Rows are points. A path goes straight from each point to the next, and from the last back to the first. The post is the endless flat space through its rows: a point in 2 columns, a line in 3, a plane in 4, and so on, so that a path can go around it. Count how often the path circles the post. Going back the other way cancels.

Post, one row:
[-4 -14]
Path:
[-2 -37]
[51 -31]
[8 2]
[-28 24]
[39 -5]
[34 -36]
[-24 -44]
[-45 1]
[-6 22]
[60 -32]
[8 -28]
[-38 -29]
[-23 4]
[-13 18]
[-55 -3]
[-6 -51]
[45 -47]
[12 -6]
[-19 -4]
[-43 -23]
Times around: 0

Post (8 x 9):
[4 -39 -53 -10 -11 -30 10 11 12]
[0 5 -3 -18 9 -8 22 -5 -15]
[-1 4 -32 -10 39 -13 -10 -10 5]
[-32 12 2 -7 -33 15 -1 -12 -40]
[-17 -5 -25 -23 -19 -35 2 18 -7]
[-26 6 19 38 19 -7 -20 -19 6]
[-8 17 -3 35 10 -34 9 -16 -25]
[-19 1 -17 -1 57 39 -16 17 5]
Path (31 x 9):
[-16 1 5 28 44 -13 -7 -22 26]
[-26 1 18 12 22 -48 15 -11 8]
[-14 -50 -12 8 -2 -28 -13 -31 5]
[18 5 -28 3 51 -17 -10 -39 -15]
[-15 -4 -20 38 13 8 -21 2 -5]
[-30 -9 2 40 -14 -25 -26 28 -9]
[8 24 -6 8 -30 -29 14 5 -28]
[-60 24 -8 13 -25 -22 -11 34 8]
[-27 -22 -25 -19 -1 12 8 -1 -4]
[-18 1 -24 3 15 4 -17 -31 -24]
[-15 2 -21 -14 12 -3 -4 18 -29]
[21 10 7 -15 24 -5 8 3 0]
[18 29 -3 -5 -9 -3 32 -22 3]
[-20 29 -18 -56 29 9 8 -2 -13]
[-30 -23 -22 -36 19 -50 -14 10 24]
[-17 -11 -29 28 8 -14 -12 -15 -38]
[-1 -30 11 -9 -5 -24 -10 32 37]
[11 7 -33 28 16 21 -24 -8 10]
[-4 10 -23 18 -23 -2 12 -38 13]
[-22 -11 -8 -21 8 7 13 20 -3]
[-11 -42 -44 4 9 -23 -20 -33 -8]
[-26 -25 1 -3 -11 1 -32 -8 5]
[0 -7 -24 -38 36 9 -12 5 -8]
[8 17 9 -5 41 -13 2 5 5]
[-9 5 1 8 -23 3 10 2 -2]
[4 13 -36 -8 35 -3 13 -25 -3]
[-18 19 -30 -19 23 -46 3 -2 -16]
[-21 -15 -38 -35 35 -36 -8 16 -20]
[0 0 -27 6 11 -3 -22 -38 -33]
[22 43 0 32 13 -12 20 4 -31]
[-4 -36 -30 35 -12 -3 13 7 12]
Times around: 5

Post, 17 rows:
[10 -16 -5 -32 -34 22 -4 27 41 -3 52 -1 8 -10 -11 21 2 21]
[2 -2 19 6 30 17 -10 29 -13 6 14 -3 17 -11 -9 17 -19 -8]
[0 -17 -15 -19 -18 1 -8 -38 8 5 5 3 -10 0 -2 27 0 22]
[2 -4 34 -2 13 -27 -7 -1 -16 12 -18 -10 43 19 -7 7 8 -26]
[-20 16 -26 2 -17 -12 -27 -15 3 9 -8 25 -19 10 8 -11 7 9]
[-5 -13 35 1 20 -5 10 11 -31 21 -13 9 -7 31 9 24 26 -14]
[-14 -43 4 -15 -26 24 -5 2 42 1 42 25 18 -19 -15 15 -14 30]
[3 -5 -31 12 -2 -18 6 0 -17 -13 -28 29 -9 39 21 13 7 -21]
[1 -15 -9 -11 -34 0 -21 -11 39 -13 19 31 -23 -5 -10 18 0 -9]
[-19 -7 -1 3 -39 17 9 -7 -1 2 11 19 -1 -13 -23 13 3 -3]
[-8 20 19 24 12 -18 8 -10 4 -14 -45 -12 5 22 26 -6 17 -15]
[11 -11 -15 -5 -5 -8 -13 -25 -6 -11 -13 7 -10 19 27 -21 23 -26]
[13 -4 25 -1 29 3 7 9 -8 23 -38 -6 15 21 -22 -4 -2 -14]
[19 -8 12 13 -9 -30 -2 6 -13 -2 -22 2 -16 22 18 -10 -10 -1]
[12 -18 24 9 24 -12 13 21 5 8 4 -6 26 -18 -17 13 25 17]
[27 2 7 -2 -19 10 -11 -13 12 -15 12 33 13 12 -10 0 -1 9]
[2 -5 -3 -35 -20 4 13 -7 26 1 34 34 1 -22 -11 11 -18 17]
Path (21 x 18):
[10 9 12 -2 9 7 5 9 -1 3 -4 3 9 32 -9 -11 -19 -4]
[7 -31 11 -19 -12 1 -4 -25 3 -11 -14 28 -13 34 -14 8 -7 10]
[30 -28 30 -8 0 9 -29 7 20 -31 32 23 13 22 17 39 21 -20]
[12 -7 13 11 -7 -6 14 45 8 8 12 23 24 -6 0 5 4 6]
[-2 3 6 33 8 25 -2 3 -13 3 2 15 0 -18 -24 -7 -9 -30]
[22 -3 26 -2 -6 -21 -6 -22 -12 4 -14 10 21 26 -40 2 -24 -12]
[-5 -23 8 -31 -7 18 -15 -20 7 -2 23 16 -14 -32 -7 6 -10 -1]
[11 -30 -7 -1 -11 10 -13 2 -6 -12 12 47 0 11 -10 15 -10 -8]
[17 -57 -27 0 7 -2 -2 2 -19 -11 9 60 -49 34 23 26 29 5]
[-35 -13 -3 0 -41 13 -8 -15 -1 -1 -4 -16 -20 -4 -1 43 26 -6]
[-9 -30 -10 -6 -43 -9 13 -36 -10 14 -32 15 -16 28 24 4 -5 -33]
[-20 -21 -20 15 -11 -21 -2 -50 -13 7 -27 -3 -19 39 22 45 37 -7]
[-47 -4 35 30 14 -15 7 9 -1 3 -4 1 35 1 -43 21 32 -11]
[-28 -10 43 -4 10 -44 6 6 28 -9 -15 -6 37 2 -3 16 33 3]
[7 -43 16 8 -1 20 6 10 -5 -6 -11 21 29 23 9 24 19 1]
[46 26 -15 14 -2 -32 -19 46 25 -9 -11 -7 30 19 19 -18 -5 28]
[-3 -8 -8 -8 0 2 0 -5 32 1 -11 3 -24 -8 31 -12 -17 5]
[2 -5 23 18 -21 6 -11 41 7 -24 -4 38 19 34 4 -1 -14 1]
[9 -40 2 7 -17 19 -20 20 -8 -16 16 -1 9 21 -11 14 -21 0]
[4 -3 2 17 -27 -21 -31 22 8 13 2 38 -6 19 -21 -34 -1 2]
[-10 -19 4 5 -15 16 31 -18 8 -15 21 -12 2 -8 35 27 5 19]
Times around: 2
